Each row is a point. Each copy is the shape, with its points in the same order, stretched, turned, moved and blurred by noise. Is it also mirrored, or only turned?

Shape (8 x 3)
[[  9  31 -31]
 [ 22  10   9]
 [-21 -30  28]
 [ 15  26 -29]
 [ 13  -1 -28]
 [ -3   8  60]
 [  6  -5  36]
 [-12  24 -29]]
Copy 1 (8 x 3)
[[ 19  22 -32]
 [-23  13 -10]
 [-14 -38  25]
 [ 12  19 -32]
 [ -2  -2 -34]
 [-40   3  46]
 [-32  -4  16]
 [ 33  11 -19]]
Copy 1 is: mirrored
Copy 2 (8 x 3)
[[ 12  12 -19]
 [  6 -11  23]
 [-36 -60  18]
 [ 18  11 -15]
 [ 19 -19 -13]
 [-41 -19  55]
 [-18 -29  41]
 [ -8   5 -27]]
Copy 2 is: only turned
Copy 3 (8 x 3)
[[-13  50 -25]
 [ 19  23  -4]
 [-16 -21  20]
 [ -9  49 -29]
 [-13  21 -34]
 [  9  14  45]
 [ 10   4  20]
 [-27  40 -15]]
Copy 3 is: only turned
Copy 4 (8 x 3)
[[ 16  14 -41]
 [ 20  16   9]
 [-15 -30  31]
 [ 26  17 -35]
 [ 28 -10 -26]
 [-21  13  53]
 [  0   4  35]
 [ -4   7 -46]]
Copy 4 is: only turned

Shape (7 x 4)
[[ 30  37  -4 -20]
 [-51  14 -26  -1]
 [ 15  39  24 -10]
 [-17 -29  -8   5]
 [-32  35  -6 -39]
 [  6 -24 -12  -8]
 [-22 -24  -7   6]]
Copy 1 (7 x 4)
[[ 19  36 -37  -5]
 [-26  31  47 -17]
 [-21  27 -44   1]
 [-12 -18  24   3]
 [-28  44   3 -50]
 [  8 -24   5  -7]
 [-15 -13  25   0]]
Copy 1 is: mirrored
Copy 2 (7 x 4)
[[ 26  28 -16 -38]
 [ -7 -29 -44  24]
 [ 48  20 -13 -17]
 [-22 -15   9  21]
 [ 24 -31 -40 -18]
 [-18  -6  14  -4]
 [-17 -18   6  24]]
Copy 2 is: mirrored
Copy 3 (7 x 4)
[[ 22  27  -1 -39]
 [-55  -5 -32 -17]
 [  2  27  30 -35]
 [  1 -31  -9   3]
 [-37  -1 -11 -60]
 [ 14 -24 -14 -12]
 [-11 -28 -11   5]]
Copy 3 is: only turned
Copy 4 (7 x 4)
[[  6 -19   1 -51]
 [-33  46 -28   7]
 [-16  -8  24 -41]
 [ -1  11  -7  37]
 [-10  46  12 -28]
 [ 16   1 -23  14]
 [ -2  14  -8  34]]
Copy 4 is: mirrored

Shape (11 x 8)
[[ 21 -14  17 -25 -11  21  14 -12]
 [-18 -10  33   7 -12 -24  26  26]
 [ 10  22  13 -27  20  43  17 -40]
 [ 39 -16  13   6  22 -15   7  13]
 [ -6 -16  -6 -12  -3  10 -26  -3]
 [-15  29   0 -10 -13 -21   5 -32]
 [ -3   8 -26 -23   8 -19 -23  30]
 [ 29  31   3 -28 -21  38 -39 -30]
 [ -8   1  14  25  -7 -17 -22  17]
 [-21  29  -7  26 -30 -10  -1  18]
 [ 27 -21 -23  36  -8 -17 -18  26]]
Copy 1 (11 x 8)
[[ 11 -12  19 -12 -21  21  29 -23]
 [-54  15  19   7 -20  10  26   8]
 [ 32  10  24 -15  28  38  10 -38]
 [ 10  11 -27  -4 -22   2  19  10]
 [ -5 -31   8   2  -9   3 -20  -9]
 [-12  23  37   6  12 -15  -4 -33]
 [-14 -22   5 -22  12 -33 -17  22]
 [ 57  -7  51  -8  -9  13 -25 -18]
 [-24   8  11  26 -18   0 -20  18]
 [-25   7  48  37   9 -13   1  25]
 [  2 -20 -17  37 -27 -27   4  34]]
Copy 1 is: mirrored
Copy 2 (11 x 8)
[[ -7   3  16   7 -44  29  19 -11]
 [ 10 -13  25 -34  -6  -6  24  28]
 [-27  39  10  11 -15  28  30 -55]
 [ 23   1  18  36 -17   1  17  23]
 [-26   3  -5   2 -30   7 -23   2]
 [  0   7  -2 -23 -21 -29   7 -38]
 [ -5  29 -29  -6 -25 -28  -5  25]
 [ 11  40  -5   7 -46  32 -34 -53]
 [ 18  -4   8  -6   4 -18 -29  19]
 [ 31  -2 -21 -45   4  -8 -22   8]
 [ 23 -20 -20  24 -15   0 -24  39]]
Copy 2 is: mirrored
Copy 3 (11 x 8)
[[ 26 -14  21 -37  -3  -3  -9 -18]
 [ -9  -9  28 -18 -31 -36  20  15]
 [  4   0  14 -30  32   8   0 -52]
 [ 38   9  15   6  -2 -30  -2   3]
 [  0 -10   9 -16   2 -13 -42   5]
 [-25  -7  -9  -9 -18 -24 -11 -38]
 [ -8  22 -21 -20  -1 -39 -32  19]
 [  4  28  12 -30   1  15 -55 -48]
 [-14   7  24  12 -24 -26 -23  11]
 [-35  21  -1   1 -38  -2  -4   5]
 [ 22  10  -4  26 -29  -9 -28  33]]
Copy 3 is: only turned
Copy 4 (11 x 8)
[[ 11  -1   0  -9 -13  10  39 -10]
 [-47  12  33   6   0 -11  20  25]
 [ 10   9 -20 -28  30  26  41 -41]
 [ 13  -4  30  18  18 -11  16   9]
 [-10 -23 -14  -2  -1  10  -6   4]
 [-25  25 -29  -2  12 -20  -3 -20]
 [  2   6 -18  -3  15  -1 -29  33]
 [ 30  13 -31  -8 -16  38 -12 -49]
 [-32  -1  18  27   4   4 -22   8]
 [-38  33 -12  34   1  19 -17  11]
 [  1 -15   7  60   2   2 -14  28]]
Copy 4 is: only turned

Shape (13 x 9)
[[  7 -29   1 -34   8 -16 -12  19  28]
 [-17  -5   8  16 -14  17  26   6  -3]
 [  1  -7 -20   5   0  -5  25 -14  -2]
 [-29   4 -13  -7 -18   9  20   5 -21]
 [  5  24  27 -21   5  23   3   8  -7]
 [ 24  -2   7 -22   4   5 -10  28 -17]
 [-28   4  17  10 -26  -3  10   0 -12]
 [ -5  12  12 -13  10   2  -1  32   8]
 [ 10  -2   2 -23  -8 -24  -1  33  30]
 [ -7  -6 -13  -8  -9   0   7  -5  18]
 [ -3   4  30 -27  21   1  -3  38   8]
 [  9 -14 -23  -7   7 -10 -23  13  20]
 [ 10 -23 -18 -23 -11  -3 -11  28  32]]
Copy 1 (13 x 9)
[[  3 -20  20 -48 -15   9  12  16   3]
 [-15  -6 -12  19  -5  19  25  -3   5]
 [-10   5 -16  -7   6 -11  25  -6  12]
 [-28   9 -19   7   6  -5  24  16 -24]
 [ 20  10  -6   3   0  35  -5  12 -15]
 [ 34 -12  11 -12   2   9  12  22 -17]
 [-25  14   2  24  -6   6  12   7 -10]
 [  1  -8   4  -7  -3  23   1  38   4]
 [  2 -10  18 -26 -38   7  17  37  17]
 [-14  -2 -14 -16 -11  -3   6   0   4]
 [ 11  -5  18 -18  -3  44   6  40  -6]
 [  0 -27   9 -35  -9 -16  -8  16  15]
 [ -3 -35   2 -36 -32  -2  11  22   4]]
Copy 1 is: only turned
Copy 2 (13 x 9)
[[  4   7  24 -33  13 -16 -16  24  26]
 [ -1   2   6   9 -27  27  11  21   4]
 [  2   6 -34 -12 -15  16   2  14  -5]
 [-12  24   0 -15 -25  32  -3  11 -15]
 [  9  -2  39 -21  14  28  14  -7  -2]
 [ 17   2  35 -22  23   5 -11  20 -15]
 [-15  15  16  13 -28  13  10  -4  -6]
 [  1  19  40 -16  17  14  10  19  11]
 [ 21  31  30 -19   7  -6  -1  17  25]
 [  1  13  -8 -13  -5  17  -8  10  16]
 [  4   5  60 -27  18   2  14  21  13]
 [  2  19  -2 -12  26   4 -24  26  15]
 [ 17  18  17 -19  13   4 -31  34  27]]
Copy 2 is: only turned
Copy 3 (13 x 9)
[[ 29 -31 -15 -24  -2 -16  -8   1  24]
 [-23   3  -5  24  -2  -1  12  23   9]
 [ -6 -20 -12  13  -6  20  22 -11  -8]
 [-33   2 -12  -3 -22  -7  25  23 -16]
 [ 13  42  -2 -10  -7 -13   7   5  15]
 [ 41   7   1 -18  -4 -22  17  10  -5]
 [-33   1  11   9 -21 -12   5  26   5]
 [ 10   8   1 -26  13 -15   2  23  12]
 [ 28 -26   5 -39   9  -5  12  22  28]
 [ -4 -13 -16   0 -12  13   2   4  12]
 [ 17   9   0 -28  18 -31   0  11  27]
 [ 28 -29 -10 -22  -1  12 -19   8  -9]
 [ 37 -26 -18 -23  -5   6  -5  24  13]]
Copy 3 is: mirrored
Copy 4 (13 x 9)
[[-13   7  40 -45   0 -24   6 -16  -6]
 [ 12 -35  -5   8 -20  25  21  -7  -1]
 [ 21 -23 -10   0  22  13  10  -2  -1]
 [  4 -31 -31 -17  -5  18  11  10 -14]
 [  1  23  -5 -17 -32  34   4 -11 -13]
 [ -2  19  21 -30 -13  18  -6  20  -5]
 [ -3 -23 -16  15 -30   9  23   7 -26]
 [-18  13   4 -27 -13  18  14  -3   6]
 [ -6  17  27 -39 -10 -18  32   2   3]
 [ 13 -11  -6 -12   0 -10   9 -18   0]
 [-32  19  24 -35 -18  19  14 -10  -1]
 [ -4   2  15 -20  14 -30  -6  -1  15]
 [  7  -4  29 -47  -2 -27   3  -4   9]]
Copy 4 is: only turned

Shape (17 x 12)
[[  1  24 -14  12   8 -21 -19 -17  -6  24  12  17]
 [ 29  -7  18 -11 -38  -4  -4   4 -33   1 -21 -20]
 [ 50 -10  14 -22 -17  15 -19  11  -5 -23 -17 -10]
 [ 20 -52   6 -20 -40  34 -11  16 -23  -9 -52  -8]
 [ -7   7  18 -36 -17   3 -24  17 -41 -36 -22  -8]
 [ -5  14 -14  27  39 -51 -23  -8  13  36   2   4]
 [ 29 -19  21   6  22  10   8 -19  -9  33  24   4]
 [ -3  29 -12  23  17 -11   7 -43  28  27  -4   7]
 [ 35  -9   4  -2 -18  -2  27  20 -31 -17 -38  -2]
 [  4 -21  17 -27   6 -12  23  -6   5  29  14 -17]
 [-13  25 -34  30   7 -25 -15 -26 -24  16   9  25]
 [ 10 -13 -16  15  -4   4  12   8  14  10  29 -18]
 [ -5  32   7  19  -3 -10 -25  21 -19  26  -7   4]
 [-14  16  36  16 -21 -19 -16  -2  -2   4   4   6]
 [ 27   1  -7 -10 -25  23  -8   2 -37  -1 -38 -45]
 [-16  29   0  26  35   2  -2  -3  -3  20   1  10]
 [ 26  -7   3 -34 -10  12  19   9  18  41  10  11]]
Copy 1 (17 x 12)
[[  3  19 -25  22   1 -10 -10 -15  -6   8  21  12]
 [ 27  -3  35 -17 -41 -19 -15  10 -24  12   2 -20]
 [ 33 -11  39 -13 -20   4 -43  13  -2  13 -15 -15]
 [  4 -28  37 -42 -60  16 -38  15 -21  35 -23 -20]
 [-19   0  39 -21 -21  -8 -43   7 -30 -13 -17 -33]
 [  8  -4 -42  44  16 -33   1 -17   2  16  -3   4]
 [ 26 -18   9   1  27  11  11 -18 -13  27  28   9]
 [ 14  25 -29  40   2  14  19 -30   4  13  -5  10]
 [ 27   0  21 -26 -32   0  -2  33 -40   9 -30 -16]
 [  9 -22  14 -31  12 -16  25 -23  10  10   7 -16]
 [ -5  19 -49  30 -12  -2 -15  -6 -27  -4  29  14]
 [ 18 -25  -8   4 -15  12  12   8  13   1  24 -10]
 [-13  14  -3  25 -11 -28 -14  24 -13  26  17  -5]
 [-16  13  31  22 -19 -24   9   1 -10   7   3  17]
 [ 23   5  23 -11 -44   2 -23   5 -21  27   0 -56]
 [ -8   8 -18  33  16  11  14   7  -5  19   5  -2]
 [ 19   3   3 -46   3   0   4   8  27  25  17   6]]
Copy 1 is: only turned
Copy 2 (17 x 12)
[[  4  29 -11  19  -7  -5 -15 -22  23  19   4   8]
 [ 21   1   1  22 -41  -2   4   7 -28 -13 -11 -41]
 [ 44 -16   0  -2 -28  11  -3  13  -3 -20  -8 -36]
 [ 33 -30 -24   7 -40   9   6  22 -56 -21 -40 -21]
 [ 28  21   5 -16  -4  -1  13  -6 -43 -37   9 -36]
 [ -1  21   2  19  14 -39 -20 -27  35  39 -15   8]
 [  7 -24   3  36   3  17 -26  -4   4  36  18 -17]
 [-19  12 -20  25   5  14  -9 -14  47  20 -22   4]
 [ 19   3   3  31 -12 -10  18  40 -15 -20 -20 -28]
 [-22 -19 -11   4  -6  -3 -10  10  -3  39  16 -31]
 [ -4  35 -22  41  -4 -16 -11 -26  18   3   2  30]
 [ 12 -25 -26  12 -10  -3  34  10  26  26   7   3]
 [ 22  41  10  17 -19  -9   8 -15  -6  31  -7  -3]
 [ -9   8  20  12 -34   4  18 -24  -3   9  -6 -13]
 [ 42   9 -33  26 -19   7  12   1 -28  -3 -22 -55]
 [  2  25   2  26  22   4   3 -15  14  35  -6  11]
 [ -1 -11 -13  -3 -36  20 -11  42   6  40   7 -11]]
Copy 2 is: mirrored
